Every row gives one point. Each copy is the shape, with its points in the same order, turned, moved and blurred by noise. Say if it was mirrored as well.

Shape, 8 rows:
[[ 13.1  12.3  -0.1]
 [  7.3   9.4  -2.2]
 [ 23.1  -7.1  12.0]
 [-14.4  16.6 -26.3]
 [  0.4  23.8  18.9]
 [  7.8 -21.8  20.5]
 [-15.8   3.4 -19.2]
 [ 19.6  -8.0  23.9]]
Copy 1, 8 rows:
[[ 18.2  -1.1  -5.4]
 [ 11.1  -0.3  -9.1]
 [ 14.1  20.1   9.1]
 [  1.0 -16.5 -32.0]
 [ 20.4 -18.7  10.9]
 [ -3.5  20.5  21.6]
 [ -8.6  -9.1 -23.4]
 [ 13.6  13.9  24.5]]
Copy 1 is: mirrored
Copy 2, 8 rows:
[[ 12.1   3.9  12.4]
 [  6.3   0.9   9.3]
 [ 10.9  23.2  -4.7]
 [ -3.3 -30.1  12.6]
 [ -2.2  13.8  31.0]
 [ -8.9  27.9 -12.4]
 [-11.4 -21.4   3.0]
 [  4.7  33.0  -0.1]]
Copy 2 is: mirrored

Shape, 7 rows:
[[-14.4  -9.0   1.9 -10.0]
 [  8.0 -27.9  12.4  17.1]
 [ -8.0  15.8   3.3 -16.7]
 [ 14.7 -25.1   9.4  -4.5]
 [ -2.3  -7.9   5.9  26.4]
 [-11.9  17.9 -25.6 -20.8]
 [-25.0  11.2 -14.3 -15.8]]
Copy 1:
[[ -8.6  -9.5  -6.7   1.7]
 [  1.5 -13.7  31.1  14.5]
 [ -0.4  -4.3 -19.7 -17.5]
 [  7.5 -25.1  18.9   1.5]
 [ -1.6  13.1  14.0  12.7]
 [ 11.0  -4.3 -40.1  -3.0]
 [ -5.4  -2.3 -34.9   1.9]]
Copy 1 is: only turned
Copy 2:
[[-10.3  -9.6  17.9  -3.4]
 [ 21.0  -4.4  16.1  22.2]
 [-21.2   8.5   6.6 -12.9]
 [ 24.0  -2.1  12.3  -1.3]
 [ -1.3  -1.7   5.4  29.8]
 [-30.4 -11.2 -10.9 -23.5]
 [-32.9 -13.3   6.4 -12.6]]
Copy 2 is: only turned
